Each row is a point. A path goes straight from each point to the next, and from the last back to the first. The post is the endless flat space through its rows: a point in 2 columns, a line in 3, a plane in 4, and so on, so that a path can go around it. Count how often the path circles the post. Going back the other way cancels.
(in the rows, 128 means zero)

Post (2 x 3):
[[105 115  74]
 [128 150 153]]
Path (7 x 3):
[[181 152 105]
 [117 172 131]
 [148 203 130]
 [150 122 105]
 [139  98 126]
 [126 104 183]
 [155 102 118]]
Times around: 0

Post:
[[ 90 142 165 124  81 113 188 130]
 [112 118 116 105 154 117 151 216]
 [126 129 136 147 142 142 124  94]
 [155 115  95 169 158 211 144 111]
 [136 120 124 212 115 169  71 128]
 [120 108 120  93 103 128  98 197]
 [ 83 124 119 138  53  63 179 115]]
Path (18 x 8):
[[ 76 160 100 145 148 149 139 157]
 [103 113 131 121  97 142 136 137]
 [126  63 149  95 128  96 117 141]
 [143 123 156 130 128 118 156 166]
 [141 175 136 153 146 143 105 196]
 [ 84 149 124 141 138 125 106 156]
 [ 61 114 115 127  95 172 191 158]
 [ 93 112 129 119 145 103 143 162]
 [101 133 142 152  80 168 136 100]
 [111  54  97 117  97 135  91  74]
 [141  97 101 161 155 128 146 172]
 [137 134 111 161  92 149 136 158]
 [117 177 120 158 147 130 124 134]
 [ 86 126 118  88 122 121 161 113]
 [ 98  96 122 155 125 139 130 129]
 [127  90 148 154 104 138 166 168]
 [168 140 140 128 202 139 102 132]
 [139 141 143 105 155 175  90 142]]
Times around: 3

Post, 11 rows:
[[108 134 176 125 108 125 140  93  91  73  88 102]
 [143 150  54 107 147  97 143 117 130 110 116 100]
 [135 141 178 136 121 124 139 168  96  57 126  62]
 [132 145 100 109 190 143 139 128  49 102 105 139]
 [147 146 118  82 208  96 156 134 121 141  87 145]
 [115 116 189 146 110 149 147 141 156 174 214 144]
 [121 137 143 197 121 120 148 170 162 180 147 193]
 [136 158  95  73 155 138 115 141 143  83 116 155]
 [110 131 182 145  45 170 156 190 154 200 164 120]
 [141 139 139 140 136 180 117 128 155 109 111  71]
 [124 170 102  92 189  97  69 120  97 121 101 115]]
Path (15 x 12):
[[128 113 116  93 149 136 104 147 146 107 125 130]
 [163 121 160 122 140 119 112 141 130 152 126  98]
 [176 138 139  97 112 136 162  86 142 128 136  66]
 [170 143 155 149  98 107 124 157 108 108 119  77]
 [165 128 157 152 193 120 122 130 139 118  94  94]
 [151 179 123 105 114 168  71 147 155 116 149 168]
 [194 131 148  92 122 138 140 174  98  60 122 105]
 [156 136 112 107 157 105 103 159 138  97 131 130]
 [101 109  88 167 111 100 116 113 148 123  98 126]
 [121 116 145 112 122 145 100 159 129 136 154 156]
 [127 148 110 130  76 128 135 159 122 155 101 147]
 [168 133 152 150 193 167 171 149 130 137 127 111]
 [125 185 163  63 151 143 156 131 158 126  84 155]
 [110 152  99 114 146 109 161 138 110 103 105 102]
 [ 74 137 101 124 121  79 125 153 131 164 118 114]]
Times around: 1

Post, 17 rows:
[[135  88 113 129  99 109 131 129 114 127 115 128  95 118 129 103 175 114]
 [176  62 192 192 178 136  90 146 144 198 149 157  68 102  36  90 183 118]
 [123 102 134  83 126 116  89  65 113  92 138 145 122 108 125 101 154 146]
 [126 176 115 139 125 101 100 145 114 105 107 139 127  74 131 174 142  90]
 [101 114 116 116 103 162 165 140  70 173 147 174 160  52 210 176 168 148]
 [131 121 121 135  87 144  99  99 111 120 157 111  98 138 122 128 121 160]
 [133 161 139 129 139 125 140  93  86  60 147 133 104  97 130 104 107 133]
 [193 167  84 129 143 119 164  91 176 140 120 186 135 100 139 146 138 184]
 [150 155  83 190 130 143  76 109 114 121 124 124 135 117 146 100 148  67]
 [ 97 138 131 184 144 113 130 109 115  75 106 103 135 146 123 115 132 119]
 [106 101  85 129 161 133 172 143 152 114 169 133 130 118  99 120 108 145]
 [148 132  98  80 151 148 119 165 123 137 137 150 100 131 175 117 115 139]
 [144 112 137 159 150 120  79  94 120 147  88 131  56  66  96  93 162 149]
 [120 179 122 130 111 151 130 199 156 107 143 180 167  90 117 109  85 158]
 [106 122 101 117 129  75 133 118  94 118 140 185 111 111 144 117 123 152]
 [101 120 134 161 107 107 116 116 150 121 110 131 147 104 156 144  83  69]
 [105 123 124 127 122 123 120  95  94 145  81 158 127 111 120 145 137  91]]
Path, 24 rows:
[[129 128 112 120 120  85 116 133 167  81 128 167 184  92 138 148 157 180]
 [101 112 154 161 142  96 133 185  92  77 156  98 117  61  78  90 159 124]
 [ 97 149 147 119 154 124 150 121  80 131  98 181 157 114 139 110 139 106]
 [ 95  82  88 136 162  60  97  93  84 148 158 122 109 115 138 110 155  62]
 [128 149 115 164 130  74 114 136 109 103 105 137 132  70 158 120 120 127]
 [ 92 156 102 107 145 130 150 156 116 137 121 104 127  74 119 131  86 107]
 [139 187 129 129 133 153 129 117 151 123 125 112  90  90 117 170 147 163]
 [117 107 196 111 121 182 109  30 133 131 117 174 140  99 147 155 150  97]
 [133 100 149 114  92 129  99 140 165 130 160 226 131 121  95 130  62 126]
 [133 102 141 163 111 122 190 128 115  92 118 163 172 117  99  63 132 172]
 [144 103 101 106 133 157 146 123  77 179 150 143 130 121 121 145  85 128]
 [123  97  98 154 168 146 129 167  85 145 123 148 107  95 142 139 129  91]
 [138 106 109 161 125  93 158 109  95 176 172 234  83 123 139 170  81  75]
 [143 128 130  93 161 111  96  64 168  80 162 166 152 161 150  92 120  71]
 [155 185 111  86 122 108 151 109 146 123 137 154 128  95 165 126 148 165]
 [127 123 148 168 138 143 133 127  92 142 113  99 120 106  91 113 126 115]
 [116  82 121 143 161 174 103  97 125  99 107 117 170  97  89  94 114  90]
 [164 141 109 200  92 158  96 113  98 128 125 124  98 120 100 144 137 143]
 [178 137  85 119 149 107 131 138 115 155  69 131 116 134 135  98 161 138]
 [ 75 115  64 135 180  83 106 113 155 119 166 165 197 121 142  94 100 111]
 [118 102  64 117 165 104 157 118 125 114 185 130  92  97 132  96 171 131]
 [120 122 146 188 153 166 159  92 116 126 203  97 169  65 144 148 169  81]
 [123 133  89 145 149 168 151 138 102 120 126 103 139 102 184 109 139 125]
 [116 106 114 125 169 136 123 126 105 125 138 125 101  84 156 100  85 160]]
Times around: 0

Post (17 x 18):
[[121 121 114 110  95  88 185 134  81  58 173 150 131  95 137  94 100 143]
 [ 99  79 111  94 106 133 197 147  49  72 131 120 204 117 113 164 109 119]
 [107 147 152 120 123 143 159 165  94 119 103 113 158 177 100 147 166 138]
 [115 117  96 120 135 121 143 112  70  44 160 101 151 115 108 149 139  85]
 [112 150 195 160 132 102  90 126 124 174  82  67 163 145 107 158 119 152]
 [158 147 117 115 125 130 154  93  97 135 136 135 136 131 146 102  96  96]
 [103  97 122 138  97 149 131 145  73 101 160 147 192 150 103 197 146 144]
 [152 150 129 156 133 129 135  99 145 139  96 105 168  99 133  75 139 149]
 [155 184 144 162 112 112 142  85 143 197 102  37 109 134 133 125 147 192]
 [160 180 146 167 112 144 113  90 157 140  47  88 114 160 113 139 120 187]
 [ 72 122 149 113 142 175 174 152 121  94 150 125 175 139 124 184 115 137]
 [112 114  70 122 138 144 180 115  48  96 149 156 115  52 106  88 103 116]
 [149 104 143  83  97 131 167  82 119 113 129 152 108  58 125 105 137 131]
 [ 99 137 185 208  98  95 168 124  95 113 113 105 177 128 125 200 140 107]
 [155 148  94 120  79 122 149 129 146 115 126 130 125  55 111 113 109 114]
 [145 107 122 139  85 142 149 150  71  73 136 108 129  87 168 109 108 106]
 [ 98 116 135 178 122  60 129 163 116 116  71  98 150 169 186 213 150 123]]
Path, 19 rows:
[[150 137 111 145  75 124 132 103 106 141 120 105 150 135 121 139 142 146]
 [107 130 112  98 141 103 169  96  82 112  79  42 131  78 169 110 126 140]
 [156 152 118  86 135 136 176 118  91 117 107 100  98 133 161 142 149 118]
 [130 103 157 116 127 125 114 124 117 101 140  75 188  71 113 136 113 107]
 [110  79 164  94 135 134 152 127  83 129 107 114 183 133  99 133  94  99]
 [ 92 107 180 165 125 160 159 146  89 137 140  88 137 125 154 122 117 120]
 [143 139 138 118 158  96 190  86 117 154  89  90  79 175 134 116 112 176]
 [156  92  95 121 128 107 168 116  57  90 110 119 159  72 120 140  97 112]
 [136 106 147 130 121 115 188 112 103  85 127 100 106 135 114 173 138 130]
 [ 82 121 159 108 105 106 161 133 145 110 160 106 142 107  75 120 105 131]
 [130 113 131  98  85 165 144  93 109  75 115  93 171 104 103 140 100 115]
 [128 167  81 143  48 148 194 108 125 149 140 122 102 129 126 141 135 164]
 [124 141  97 166 122 144 152 147 102 118 108 110 148 127 137  99  93 138]
 [159 129 131 119 125  99 156 128 100 152 123 126 129 179 137 111 138 139]
 [136 160 137 164 124 118 177 147 126  77 144  90 169 117 140 158  84  98]
 [144 160 119  76 131 151 169 114 105 152 105  96 144 127 135 167 110 121]
 [106 138 153 131 125 187 162  75 100 140  74 118 182  93 127 118 123 161]
 [104 150 116 171 112 147 126 140 129 119 142  98 155  89 101 117 140 108]
 [ 98  98 155 125 138 124 155  99 144 102 147  86 182 155 176 100  99 141]]
Times around: 0
